Each wall is flat, endless, passes through zero and stands at right angles to its row. A trip goes straight from one point to another. List the walls that it crosses, first one first.
In the rows, 128 means zero.

Walls:
(1): [119 162]
(2): [128 109]
(3): [179 153]
(4): [108  99]
Trips:
[ 99 110] to [142 143] -> 1, 2, 4, 3
[100 139] to [159 161] -> 4, 3
[ 48 123] to [144 156] -> 2, 4, 3
[129 114] to [172 189] -> 3, 4, 2, 1
[127 154] to [116 112] -> 3, 4, 2, 1
[142 143] to [185 116] -> 1, 2
[113 111] to [131 136] -> 1, 2, 4, 3
[131 142] to [124 133] -> 3

Walls:
(1): [120 148 156  92  72 145 149 166 151 142  90 133]
(2): [106 184 149 153 109 113 164 106  99 113  90  68]
(3): [129 143 156 112 143 167 120 132 150 149 152 148]
(4): [111 137 144 128 140 142 126 101 177  83 120  93]
(5): [107 121 140 130 101 129 125 119 144 114 114 158]
Trips:
[126 153  93 149 130 127 152 135 102  93 144 127] to [107 139 129 153 141 162 138  99 129  70 124 104] -> 4, 5
[138 129 140 111 172  91 120  94 177 109 133  88] to [165  99  90 139 132 108 161 148 117 120 140 116] -> 2, 4
[131  89 164 100 107  89 161 134 100 155 126 145] to [185 111 143 141  93 143 140 130 106  91 111 111] -> 2, 5, 4
[136 156  83  84 188 147 124 157 120 148 145 169] to [133 133 123  82 144 148 120 202  78  91 106 170] -> 1
[ 98 151 152 116 130 130 112  74 144 140 143 157] to [132 117 144 106 100 123 199 147  94 134  78 121] -> 2, 1, 4, 3

Walls:
(1): [ 73 101 161 101 126 134 119 115 124 165 132 135  79 166  56 139 157 102
 109 135  90 132 142 178 136 139 149  92 112 128  61 106 120 139  90  88
  99 123  86 120 162 137 124 139  88 129 120 165]
(2): [157 111 137 118 119  71 144 144 143  90 182 105 106 103 149 137 143 117
 124 116 119 151 130 131 121 134 164 148  82 162 120  94 144 199  95 163
  88 134  65 134 125 107 171 155 109 171 130 158]
(3): [ 90 107 145 151  76 131 108  94 143 153 106 182 163 135 130 100 126 133
 110 145 157  94 107 145 108 157 134 149 132 151  87 131 107 125 127 130
 152 142 132 116 149 103 150 119 155 103 160 197]
(4): [178 117  95 118 140 159 127  95 113  95 138 104 104 143 136  96 119 124
  92  96 112 133 126 161 135 115  90  98 121  98 104 109 142 116  93 126
 136 105 151 152 102 154 167 102 178 133 172 145]
(5): [185 118  77  85 132 140 134 165 163  83 159 159 141 188 119 141 109 147
 110 124  89  79 143 174 155 146 103 118 146 133 127 102 172  94  92 123
  83 118 113 109 122 181 102 152 115 129 104  95]
Trips:
[180  66 121 146 142 148 133 141 114 146 118 120 105 118 158 132 127 147
 154 135 161 108 154 120 152 150 177 151 158 134 126 130 105 157 154 143
 126 128 121 118 117 134 195 139 135 105 171 130] to [114 132 187 119 115 115 134 128 166 201 180  99 135 176 140  99  81  99
 112  97 169 133 105  99 139 126 116 192  61 164  84 150 101 101 182  87
 100 125  65 152 156 144 115 126 132 116 142 129] -> 4, 1
[104 155 109 120 154 125  92 122 112 101  92 114  85 128 141 147  92 111
 105 129 141 115 147 149 182 120 116 108 115 150 132 163 164 163 159 158
 148 120 140 137 157 155 127 107 148 128  96 106] to [115 107 125 135 157 152 115 167 113 129 101 118 187 155 138 133 186 162
 107 108  98 131 125 106 129 136 110 156 147 144 127 112 219 128 141 119
  99 121  78  83  91 152  92  55 118 108 125 137] -> 4
[ 49 112 141 123 158 140 148 162 100 132 131 165  91 208 121 128 132 150
 175 135  75 127 137 165 164 138 113 131 112 132 139 112 102 124 129  79
 128 140 123 153 116 135  97 169 137 127 118  78] to [125 106 150  94  96 126 109 133 135  85  98  61  81 104 165  87 140 104
 124 129 148 130 130 164 138 180 143 165 118 105 170 131 110 131 121 131
  87 134 189 196 117 122 113 108 125 123 153 107] -> 4, 5, 1, 2
[129  93  97 156 129  87  84 118 120 131 111 134  91 117 125 179  67  93
 143 123 117 159 143 107  97 164 128 100 193  90 133 106 146 170 152  88
 115 130 148 106 170 133 120 177 137 108 145 118] to [195 159 168 175 120 117 120 177 113 103 137 101 159 137 164 120 121 145
  95 125 146 120 143 118 112 128 165 120 126 172  90 170 163 108 111 164
 125 161 114 158 145 148 141 152  77  87  98 124] -> 5, 2, 1

Walls:
(1): [154 116 163 103  91 159 149 146 117 135 145 134 221 137 147 118  87 119
 119 137 175 161 109 160 134 171 118 158 183 142  96 111  69 150 176  97
 116 128 151 153 139 111 119 156 107  97 101 137]
(2): [131 103 124 107 139 104 122 191 149 181 131 189 136 158 142 140 131 154
 103 166 130 124 130 120 138 104 125 137 128 132 110  85 113 174  83 170
 115 110 136  96  79 140  84  89 177 144 145 145]
(3): [ 90 111 112 144 132 142 162 121 117 108 168 146 120 101 137 120  65 141
 144 129 130 137 152 125 121 114 146 136 119 130 132 152 116 132 113  90
 110  87 143 108 138 161 136 159  64 157 131 100]
(4): [ 95 133 132 125  77 202 106 153 154  90 117  85 114 141 138 117 154 120
 166 101 115 129 123 142 129 126 152 103 104  81 146 174 117 133 163 165
 129 158 129 162 101 117 173 119 154 116 158 164]
(5): [ 95 116 120 125  99 131 114  79 112 137 152 109 123 189  68 113 164 129
  71 165  99 146 112 158  95  96 124 127 133 141 183 140 123 180 108 149
  78 130 116 126 148 101 179 110 139 128 112  81]
(6): [119 174 118 110 145 147 153 116  79 130 113 126 110 110 120 167 131 114
 132 127 121 162 137 138 128 112 102 109 148  65 175 158 190 142  85 123
  82 133  92 113 158 141 117  74 122 154  95 114]
Trips:
[122  95 150 105 144  82 139 112 136 119 119 145 177  84 137  93 110 142
 117 102 173 132 120 163 130 180 117 122 114 118 120 125 111 135 133 179
 117 141 169 120 149 134 123 150  93 116 119 122] to [126 123 105 159 108  96 133 157  89  82 115 165 160  96 130 137 148  75
 107 135 132  79 130 123 158 139 146 124 131  89  89 130 166 125 113  97
 124 147 166 132 140 130 121  87 119 147 152  78] -> 6, 1
[ 90 177 153 116 110 172 179 128 172 178 154 124 104 171 143 142 184  89
 163 164 168 167 106 181 151 126 134 141 105 141 115  74 170 141 123 131
 157 147 115 155 149 130 124 122 139  80 126 106] to [144 135 140 123 152 160 124 159 115 144 171 135 175 122 105 157 160 186
 119 198 141  67 131 148 121 144 131 108 141 117 126 112 161 122 188  92
 172 157 110 135  95 182 113 106  96 135 113 112] -> 5, 4, 6
[130 102 130  92 108  91 131  81 140  90 193 115 106 150 194 135 117 123
 132 130 125  90 134 142 166 123 159 115 126 147 112 123 142 157 122 151
  62 114 108  75 140 160 181 145 149 142 135 146] to [122 136 127 119 121 120 110 104 125 121 111 178 111 121 117  62 110 196
 170 148 179 132 152 120 103 137 171 134 112 157 116 127 154 126 167 134
 144 106 128 163 147 112 113 126 113 111 106 137] -> 4, 2, 5, 1
[130 135  90 121 134  97  92 161 107 100  99 123 147 127  96  92 178 120
 106 112 174 133 103 130 106 155  92 183 131 122  59 155 143 150 164  79
 131 146 160 128  89 116 151 176 165 154 164 101] to [166 137 153 102 116 128 113 189  98 140 126 135 162 214 142  77 129 151
 101  58 121 144 156 111  91 105 108 106 140 112 156 162 137 131 151 120
 103 182 119 125 112 155  73 105 163 112 149  85] -> 2, 5, 6
[ 78 122  75 147 133  80 156 104 129 174 153 128 168 147 120 136 163 108
 134 115 117 152  94 169 154  84 122 110 158 145 163 118 112 100 135  76
 112 188 145 140  80 169 121 151 113  96 116 116] to [102 172 154 101 169 112 139  97 177  67 136 122 146 139 110 153 178 129
  86 137 106 165 122 112  61 109  81 135 113 149 127  84 115 143 153 129
 105  85 126 165 115 148  80 182 122 110 130 137] -> 3

Walls:
(1): [152  52 126  86 163 136 157  79 108 172 135 141 110  94 134 119 101 139
 140 102 108 156 166 141 111 120 149 105 102 165  82 124 129 102 146 151
 183 118  88  65 120 128  90 104 118 112 131 121]
(2): [125 153 166  89 174 150 122 146  86 142 156 150 160 124 127 162  83 132
 138 118 124 130 133 142 101 118 164 110 106 102 148 128 138 164 141 134
 110 132 112 123 113  88 119 151 120  87 101  99]
(3): [129 112  98 128 136 136 108 131 175  93 192 124  89 119 146 115 120 120
 169 168 122 190 126 172 158 121 107 181  98 130 101 154 135 125 116 156
 133 115 112  97  70 127 144 124 131 133 187 147]
(4): [145  80  45 146 111 104 128  62 136 119 114 126 163 133 207  90 131 146
  85 132 126 134 154  95 152 145 115  73 122 146 115 140 100 150 138 116
 157 159 112  75  86 125 122 152 119 116 128 153]
(5): [133  97 150 148 120 106 120 114 155 108 145 130 157 164  75 130 128 144
 117 101  93 134 133 103 130 111 101 119 129 151 139 143 140 164 121 147
 136 124 128 156 114 113 110 139  58  65 118  98]
(6): [166 131 137 148  92 142 132 157 105 145 144 105 125  94 115  98 117 140
 137 184 164 141 156 178 139 165 136  93 128  91 148 126 158 108 104 126
 148 148 109 150 163 154 158 145 166 118  92 127]
Trips:
[ 67 119 171 152 140  89 156 144 128 163 130 158 106 173 117 128 167 159
 141 125 167 162 163 125 135 100 115 143 144  85  93 174 183 198  52 116
  88 137 105 111 162 170 126 181 100 138 141  91] to [175 128 137 110 137 159 125  90 116 145  96  91 105 121 134  94  98 163
 148 146 192 126 139 145 145 182 170  98 166  83 139 131 119 111 121 154
 158  78 140  96  85 144 102 128 180 110 139  93] -> 1, 5, 4
[139 106 137  82 116 110  98 132 154 131 169 137 103  79 127  81 126 121
 119  96 116 122 122 138 141  89 126  72 181 112 121 130 164  97 117  91
 112 124 169 153 153 142 130 135  77 137 111 127] to [ 99  95 106 146 135 114 147  71 117 150 125 154 132 146 123 157 136 134
 116  82 128 187 139 111 163 139 124 126  96 178 143 129 111 110 130 121
  60 141 134 118 176 113 138 153 135 131 139 138] -> 4, 6
[134 114 166  83  69 125 133 104 124  93 134 124  91 124 122 177 147 152
 167 153 110 135 112 144 124 114 200 118 130 124  92 149 125  95 127 171
 130 135 116  76 191 150 146 125 107 143 174 154] to [ 75 111 173 156 166  63 161 149  88 129 128 121 141 134 116 168 107 150
 124  77 118  91 165 143 134 160 163  92 182 133 135 130 153 110 138 124
 178 165 139 156 185 126 141 152  78 130 120 113] -> 3, 2, 5
[170 135 140 107 140 200  99 105 208 122 151  86 143 165 156 155 142 143
  91 101 102 141 155 163 185 182 122 129 133 112 131 169 127 182 151 197
 132 129 186 147 156 128 137 161 164 141 184 102] to [108 134 112 127 214 156 137 168  75  99  90 119 128 126 188 150 146  96
  83 109 117 147 183 110 148 143 122 161 132 126 131 166 100 114 162 138
 116 132 116  44 173 131 117 126 106 120 132 157] -> 2, 5, 1, 3
[ 76  72 143 127 185 192 134 136  82 119 134 140 152 135 132  83  91 123
  99 112 136 161 142 185 158 107 185 140 116 150 156 127  77 100 134 159
 140 128 150  86 117 128 145 121  91 157 163 186] to [113 133 139 118 119 132 152 124 157 166 142 158 148 160  82 144 156 139
 154 168 111 174 118 110 132 132 133 132  97 115 109 102 152 144 105 134
 159 140 101 107 148 121 117  84 134 107 109 149] -> 4, 5, 6
[171 101 111  99 133 151  99 140 139  76 128 162 132 152 156 121 123 170
 120 132  90  83 119  92 106 198 119 118 138 144 116  88  93 161 131  98
 150 160 176 107 161 130 121 158 155 102 168 160] to [133 160 149 166 164 111 150 150 129 108 131 155 104 187 134  97 173  82
  84  90  77 140  69  95 112 104  93  48 145 114 144 116 114  86 117 132
 147 159  97 131 167 127 143 108  86 134 150 123] -> 5

Walls:
(1): [129 161 196 116  71 141 117 156 146 164 146 107 164  84  81 126 162 140
  90  87  82 135 128 128 153 107 145 130 177 156 107 136 116 138 122 155
  80 165 139  89 138  63  74 102  99 125 106 136]
(2): [124 164  85  95 187 113 161 167 141 139 114 111 138 127 119 168 150 105
  92 146 141 105 132 176 170 119  72  93 180 135 109 102 132 182 152 142
 142 109 104  91 150 190 110 127 159 135 142 141]
(3): [122 119 127 201 116 107  83  79 146 111 133 157 142 193 130 145  67 129
 112 120 166 140  79 162 149 124  86 119 123 111 181 124 165  84 115 139
  99 168 119 151 106 170 130 134 113 178 151 132]
(4): [112 109 107 122 133 117 142 182 158  88 108 136 181 138 117  82 128 150
  93 121 161 174 157 153 107  73 114 105 170 128 110  99 121 176 155 167
 151 140 114 137 118 123 136  75 173 166 102 102]
(5): [ 87 134 177 141 155 112 107 146 137 132 118 118 143  74  80  90 154 117
 124 131 153 138 148 145  91 152 155 100 151 130 100 160 113 118  90  71
 142 111  94 139 181 121  90 133 114 159 108 149]
(6): [120 119 152  89  85 156 134  86  95 138 119 141 138  86 124 106  99 138
 160 124  92 134 162 143  96 129 120  95  79 124 128 132 135 141 131 186
 164 131  89  78 132 182 136 123 162 145 104 123]
(7): [125 142 154 137 111 126 154 141 146 115 139 129 164 170 159  88 103  83
 148 148 147  85 135 127 128 132  89 134 156 118 131  90 153 181  94 131
 125 133 112 120 125 112 109 120 116 100 134  90]
(8): [ 90 166  73 114 150 118 149 114 129 114 181 167 148 214 102 135 109 113
  92 112 125 157 160 138 162 186 143 106 151 181  67 140 149 146 105 120
 187 151  99 169 124 112 136 161 151 115 152 113]
Trips:
[136 119 125 132 103  87 103 130 182  76 121  65  76  70 123 149 172 110
 168 147 126 143 111 110 180 108 122 162 128 133 157 122  73  99 104 110
 116 133  87 122 147 167 131 133  52  72 209 117] to [124 142 163 120 127 185 114 145 115 136 128 161 151 147  94 113 128 120
 101 136 153 147  90 195 102 136  80  97 104 134  83 136 146 116 233 161
 138 111  98  99 141 133 100 155 118 125 119 149] -> 2, 3, 6, 4, 8
[104 184  64 139 134  94 109 112 128 124 112  68 116 158 173 149 172 130
 118 129  88 161 111 135 102  94 114 171 146  99 101 137 124 128 143 169
  88 108 139  56 129 138 187 123  53 127 186 139] to [119 120  82  95  88 180 143 107 105 117 116 124 117  59 137 118 110 156
 101 136 131  89 158 155 123  97  98 112 113  93 122 157  96 135 136  91
 157 113 113 145 153 131 131  99 160  63 141 145] -> 1, 3, 6, 4, 5
[118 112 134  93 129 146  85 119 119 109 118 111 102 116 144 145  46 102
  80 165 145 160 147 139 122 133 130 111 124 163 147 103 145  85 177  96
 175 125 124 127 104 141 137 111 132 172 158 124] to [110  25 160 150 109 149 101 101 113  91 122 118 104 144 153 105 149 122
 124 141 131 117 132 132  97 126 138 172  84 116 120 115 129 139 136 175
 132 143 149 123 151 138 147 118 116 166 120 107] -> 2, 8
[155 139 130 123  80 106  71 142 142 121  71 152 100 101 141 138  82  94
 109 108 179 126 114 174 152 111 137 116  89 151 100 170  85 105 100 113
 134 131 139 150 128 128 152 120 125 121 152 170] to [158  47  94 142 100 136 130 154 143 123 124 157 139 102 148 108 139 143
 168 127 133 139 102 132 124 169  90 210 129 127 123 122 136 159 114 101
 117 153 147 114  74 122 105 111 188  80 124 156] -> 5, 7, 4, 3
[113 157 123 145 171  92 130 127  70 122  99 131 165 126 154  86 156 128
 144 127 117 146  74 113 110 126 101 167 109 162 125 126  98 150  90 139
 124 144 120 154 128 151 137 167 132 141 132  89] to [117  83 152 156 123 139 187 121 164  96 136  96 109 128  50 156 125  80
  69 157 164 111 175  89 150 124 125  89 129 136 105 119 169 100 131 139
 115 109 157 120 103 118 161 120 131 128 147  87] -> 2, 5, 1
